Every row gives one point. Each copy is the shape, with its points in the same order, stretched, turned, moved and blurred by noise. Say if it was mirrored as well.
(in the rows, 128 means zero)

Shape:
[[135 157 174]
 [100  70 131]
 [160 127 107]
 [100 154 163]
 [ 74  74  94]
 [119  95  99]
 [168 134 126]
 [ 68 159  87]]
Copy 1:
[[132 183  78]
 [103 116 154]
 [146  93 115]
 [137 186 107]
 [127  89 189]
 [132  82 156]
 [147 117  93]
 [182 116 165]]
Copy 1 is: mirrored
Copy 2 (8 x 3):
[[155 101 101]
 [154 189 144]
 [120 138  95]
 [139 109 144]
 [111 202 175]
 [113 182 129]
 [126 123  78]
 [ 60 144 184]]
Copy 2 is: mirrored
Copy 3, 8 rows:
[[134  86 112]
 [184 153 113]
 [126 114 178]
 [135 112  92]
 [165 190 115]
 [151 155 146]
 [127  98 169]
 [ 96 178 108]]
Copy 3 is: only turned

Shape (8 x 3):
[[109 160 100]
 [123  90 144]
 [117 128 147]
 [125 112 136]
 [161 189  87]
 [108 148  94]
 [160 181 104]
 [123 110 113]]
Copy 1, 8 rows:
[[185 123 165]
 [ 92 136  85]
 [125 139 130]
 [114 132 109]
 [187  87 192]
 [178 121 149]
 [169  96 184]
 [127 125 104]]
Copy 1 is: only turned
Copy 2, 8 rows:
[[116 110  80]
 [147 138 174]
 [115 141 150]
 [133 135 145]
 [104 159   7]
 [137 101  88]
 [102 163  37]
 [158 118 127]]
Copy 2 is: only turned
Copy 3 (8 x 3):
[[170 126 158]
 [ 88 111  97]
 [ 97 110 142]
 [106 120 116]
 [188 201 163]
 [174 124 143]
 [162 191 162]
 [135 125 106]]
Copy 3 is: mirrored

Shape, 9 rows:
[[123 119 196  92]
 [109 118 127  81]
 [100 140 145 168]
 [117 104 151 205]
 [149 143  91  90]
 [128 114 113 164]
 [112 120 121 164]
 [102  91 141 180]
 [117 150 110 109]]
Copy 1, 9 rows:
[[141  45 192  90]
 [155 140 189 110]
 [ 68 111 138 117]
 [ 91  84  82 142]
 [129 188 143  79]
 [112 144 100 131]
 [ 99 135 119 127]
 [124  94 111 152]
 [108 172 161  99]]
Copy 1 is: mirrored
Copy 2 (9 x 4):
[[ 85 205 138 100]
 [ 68 152 132  90]
 [143 123 137 181]
 [203 132 159 176]
 [ 92 120  96  94]
 [168 114 139 142]
 [157 119 143 155]
 [177 136 173 155]
 [ 92 116 109 131]]
Copy 2 is: only turned
Copy 3 (9 x 4):
[[150 155 188  45]
 [137 151 212 122]
 [ 97 173 118 103]
 [127 191  75 100]
 [137  87 179 173]
 [129 153 116 145]
 [115 169 120 134]
 [126 212 113 109]
 [112 120 171 145]]
Copy 3 is: only turned
Copy 4, 9 rows:
[[168 129 155 204]
 [183 104 124 171]
 [140 181  89 129]
 [142 198 110  95]
 [111  79 133 143]
 [134 150 113  98]
 [144 162 100 109]
 [181 182 104 102]
 [131 118 109 150]]
Copy 4 is: only turned

Shape, 7 rows:
[[119 178 136  66]
 [102 102 141 122]
 [ 70 166 142 148]
 [167 168 108 152]
 [166 113  95  80]
 [145  78 105 160]
 [121 120 172 124]]
Copy 1 (7 x 4):
[[175 127 174 144]
 [121 106  99 139]
 [160 156  97  79]
 [105 183 147 103]
 [114 132 159 203]
 [ 70 137  88 150]
 [113  89 123 106]]
Copy 1 is: only turned
Copy 2 (7 x 4):
[[122  51 144 165]
 [138 128 148 138]
 [176  75 206 128]
 [124 109 133  59]
 [ 70 129 101 119]
 [112 183 129  73]
 [154 112 122 135]]
Copy 2 is: only turned

Shape:
[[129 129 114 168 121 176]
 [186 115  98 155 162 156]
 [115 162 178 180 132 142]
 [111 144 112 123 107 166]
 [116 119  87 129 169  86]
 [197 186 127 100  98 106]
 [141 131 146 109  97 140]
 [164 143 130 116 143 180]
 [161 154 156  97 122  96]
 [154 124 109 151 182  98]]
Copy 1 (10 x 6):
[[133 146 119 130 177 128]
 [159 101 150 175 181 125]
 [146 141 130  85 149 149]
 [114 130 111 123 157 108]
 [143 124 144 169  87  74]
 [164  47  98 153 123 123]
 [114 107 116 133 130 141]
 [129  82 147 135 199 128]
 [138  70 130 139 103 130]
 [165 107 158 166 117 102]]
Copy 1 is: only turned
Copy 2, 10 rows:
[[171 118 111 161  62 106]
 [215  55 144 179  94 143]
 [ 84  92  68 155 104 113]
 [151 142 136 145  88  78]
 [123 118 181 117  72 142]
 [126  98 200 228 207 124]
 [135 149 118 156 149 131]
 [188  71 128 163 132  94]
 [ 91 105 139 164 190 153]
 [141  69 150 142  96 167]]
Copy 2 is: only turned
Copy 3:
[[ 93 127 153 134  48  73]
 [ 80 204 190 115  43 124]
 [117  92 192 142 139  54]
 [124 112  98 103  72  95]
 [129 136 187 141 104 207]
 [ 73 143 118  27 152 134]
 [ 98 137  85 118 129  99]
 [115 177 128  85  73  79]
 [108 144 124  92 183 144]
 [104 164 224 135 106 181]]
Copy 3 is: only turned
Copy 4:
[[144 108 131 100 145 126]
 [151  96 170  92  89 152]
 [176 135  93 134 164 129]
 [127 124 128 121 174 117]
 [123 136 144 150 101 183]
 [144 138 147 169 111  83]
 [132 152 148 120 147 105]
 [158 118 172 109 139 120]
 [148 162 142 159 121 116]
 [150 126 161 137  82 175]]
Copy 4 is: only turned

Shape (9 x 6):
[[ 69 117 174 142 154  70]
 [127  86 156 157 105 135]
 [139 175 118 131 159  75]
 [138  77 150 163  91 121]
 [121 193  90 148 144 120]
 [161 141 101 145 158 143]
 [152 115 165 155  97 137]
 [105 127 172 126 137 113]
 [112 168 101  98 149  93]]
Copy 1:
[[204 114 109  81 101 158]
 [128 152  63 118 146 148]
 [180  80 182 156 137 141]
 [122 145  41 138 139 148]
 [143  54 188 138 181 124]
 [138 133 171 157 186 118]
 [124 129  77 132 146 174]
 [161 128 123  96 118 165]
 [141  76 187 131 117 111]]
Copy 1 is: only turned
Copy 2 (9 x 6):
[[134 146 152  39 128 201]
 [160 117 148 101 167 103]
 [118 151 109 136 100 213]
 [174 109 137 103 174  98]
 [ 88 157  93 127 125 175]
 [131 156 117 167 135 133]
 [152 106 149 133 159 126]
 [129 123 161  91 115 163]
 [100 142 107 115  68 168]]
Copy 2 is: mirrored
Copy 3:
[[118 154  81 161 104  56]
 [126 138 109  65  78 115]
 [167  90 121 222 132 119]
 [143 124 107  52  55 106]
 [195 101 109 173 186 148]
 [169 123 159 139 138 163]
 [135 122 110  74  76 157]
 [103 145 102 142 117 109]
 [131  83 119 197 172  96]]
Copy 3 is: mirrored
